Each row is a point. Examples show where two turns around zero, p and q, send a point. Where does a point land after both, in the order given? Backwards means that the second turn is done in reverse. Each puzzle has new turns, and all numbers are rounded.

Turn p:
[ 9 36] -> [ 9 36]
[-17 -29] -> [-17 -29]
[ 8 -7] -> [ 8 -7]
Turn q:
[-17  -3] -> [-17  -4]
[ -4 -24] -> [ -3 -24]
[19 45] -> [17 46]
[ 23 -10] -> [23 -9]
[-21  -8] -> [-21  -9]
Where do these land?
q, then p: [55  8] -> [55 10]
q, then p: [-10 -15] -> [ -9 -15]
q, then p: [-14  -3] -> [-14  -4]
q, then p: [-18  -6] -> [-18  -7]
q, then p: [-13  15] -> [-14  15]

Turn p:
[ 23 -19  21] -> [ 24 -23 -15]
[  4 -13  11] -> [  6 -16  -5]
[-38  46 -15] -> [-24  35  44]
[16  4 -9] -> [  8  12 -12]
[ -7 -13  25] -> [  5 -27   9]
[  3  -5 -34] -> [-18  19 -22]
Turn q:
[-24 -14  -9] -> [ -3 -29  -5]
[ 19 -28  35] -> [ 6  4 48]
[15 28 -9] -> [  1  27 -19]
[ 11   5 -27] -> [ 20   5 -21]
[-16 -22  27] -> [-15 -19  30]
[ -5  30 -17] -> [ -8  11 -32]
Where do these land?
p, then q: [ 8 15 -3] -> [-4 16 -4]
q, then p backwards: [-30   0 -44] -> [ 24 -47   5]
p, then q backwards: [ 17 -10   7] -> [  0  -5 -20]
q, then p: [ 5 -5 41] -> [  9 -20  35]

Turn p:
[-24  -4  12  -8  -3  14] -> [-18 -12  11   6  19  -1]
[ 32  14 -22  25 -49 -21] -> [ -5  54   5 -15 -44 -10]
[-37 -33  37  24   9 -16] -> [  5  -8  18  56  23 -26]
[ 38   1  15 -21 -17   8] -> [ 16  20  22 -24   3  27]
[ -8 -22  28 -18  23  -7] -> [ 25 -23  16  13  26  -1]
[10  9 -6 11 18 23] -> [ -3  -2 -24   4   0  24]
[ -7  -7 -44   4  15  19] -> [-17 -29 -21   0 -30  11]
[ 30  31 -11  -7 -15  -7] -> [  5  28 -10 -36 -10   4]
[-35  12 -10 -10  17 -13] -> [ -9 -26 -15  -5  11 -30]
Turn q:
[-13 -41  19 -16  29   0] -> [ -2   1  44 -36  -5   2]
[  7  43   9  26 -12  -3] -> [ -7  18 -22  38  17 -15]
[-14  11   3 -12 -20  15] -> [ -7   8  -7  12 -28   4]
[-12 -20  -5  10  -3  13] -> [  5 -17  19   7 -10   3]
[-27  49 -37   7   4  27] -> [-24   1 -19  45   2  48]
[ 31 -42   4   4  -1 -53] -> [ 15 -27  -4 -48  23 -42]
[  7  21  -2  -5  -6 -16] -> [ -9   8 -24  -1   7  -5]
[ 21 -20   8 -13   9  17] -> [ 29   9  13 -17  -6   6]
Where do these land?
q, then p backwards: [ 29  24 -34 -21  21 -12] -> [21 37 11 -5 30 26]
q, then p: [  9 -22  33  20  19  34] -> [28 40 -2  4 32 11]
q, then p backwards: [  0 -14  16   0 -31  -8] -> [-10  -3 -22   3  -2 -29]
q, then p: [  6  17 -10  -8  -7  38] -> [-21  26 -11   0 -13  25]
p, then q backwards: [ 10  22 -35  -4  17 -32] -> [ 26 -13   2 -26 -36 -18]
p, then q: [ 16 -22   3  -1  10 -18] -> [ 27   4  -8   0   6 -18]
q, then p: [-10  -3  42   6  19 -15] -> [ 12   4  -7  -7  37 -30]
q, then p: [-26  28 -25  17 -28  23] -> [-33  13  -6  40 -28   2]
q, then p: [-34 -30  11  -8 -19  -9] -> [ -6   4  44   5   8 -25]

Turn p:
[ -6  12 -16  -2   8  18  -3   9] -> [ -7   0  -4   3  11 -21  10  14]
[-49  22  -7  -7  40   5  -6  18] -> [-36   9   1  12  16  -3  54  17]
[-13  13 -19   1  23   7  -3 -23] -> [ -5   4  -9  20   2 -22  25 -14]
[ 35 -22   7  24  -3  12  39   5] -> [ 29 -25  38  14   2  -1 -30   3]
[ 38   6  22  53   4   3  31 -14] -> [ 15 -12  61   6 -16 -17 -25 -25]
[ -7  15 -32   5  29  -7 -21   9] -> [-38  -1 -14  22  -3 -21  10   6]
[-14   0   7 -31 -54   2 -25   9] -> [ 13  16 -38 -49  -4  14  -5  19]
[  4   1  22 -43 -28 -17 -21  16] -> [ -8   9 -29 -40  15  32 -16   0]
[ 32  -8   4  17   7  -7  44 -26] -> [ 26 -31  29  18  -3  -2 -15 -33]
[  1 -31  25 -26 -24   1 -34  -5] -> [ 16  37 -27 -13   3  32 -22   3]
[-21  -7 -14  10   0 -18  -2   2] -> [ -9  -6  -8   9 -23   8  14   7]
Turn q:
[ 25 -23 -23  13 -32 -24 -21 -52] -> [-26  46  -2 -33  19 -29  19 -35]
[  3  29  22   8  18 -32 -19  -7] -> [26 36 -6  3  2 25 15 16]
[-41   2 -15  23  -4  13  -4  -8] -> [ 10 -22 -37   6  15 -16  14  -7]
[  7 -45 -11   3  -5 -12  11  -4] -> [-20   2  10 -19 -11 -38   2   7]
[ 10  23  44 -44   7  -4  38  17] -> [ 3 -6 55 40 -4 30 -3 26]
[ 16  14   0 -29  -6 -12   8  -5] -> [-20   9  23   4   4  22   6   1]
[-16   2 -12  -6  23  46   5 -29] -> [ 20 -44   5 -12   4   5  18 -33]
[ -8  50 -17   0  27  13   5  23] -> [  9 -21 -25  18 -22  48   5  -1]
[ -3  -5  -9  -1  -4 -10 -37  30] -> [ -6   7 -26 -20   7   9 -27  22]
[-10 -19   0  39  -6  12  19  13] -> [  8 -10 -18  17 -19 -39  -9  -4]
[ 16 -27  22  -6 -19  11  -5  22] -> [ -3   2  20  -1   4 -18 -41   8]
Where do these land?
p, then q: [-23  12 -31 -15  38  24  39  56] -> [ 19 -31  -2   6 -51 -35  -4  58]
p, then q: [-30  17  -4 -22  20  45  -2   7] -> [  1  -7   3  20 -47  18  23  25]
q, then p: [ -5   6   6  28  -8 -19 -21 -14] -> [-20 -24  -4   0   5 -26   2 -16]
q, then p: [ 10  -9   4 -21 -34 -21  32  -1] -> [-16  13  29 -11 -18  18  34   3]
p, then q: [ 29  22  18  26  -5  -2 -25 -20] -> [ 6 29  1  0 42 19 18  0]
p, then q backwards: [ -2  21 -14  -3  22  -8 -15 -10] -> [ -2  -2 -22  11 -24  -5  14 -11]
p, then q: [-13 -19  33 -35 -25 -19  40  34] -> [  9 -53  38 -22 -12   2 -39 -11]
p, then q backwards: [ -7  -6  13  13  11  10  -3 -36] -> [ 17  13  18  22   0  -2  11 -24]
p, then q backwards: [  7  -1 -11  10   8  -1 -38  -8] -> [ 16  -1  -7  24 -23 -15   4  13]
q, then p: [ -3  -3 -19  16  -9  17 -11  -8] -> [  5  -4 -24  16  -7  -4   5 -15]
p, then q: [ 38 -40   6   3 -19 -26   4   0] -> [ 10   7 -11 -34  23  -4 -36 -29]
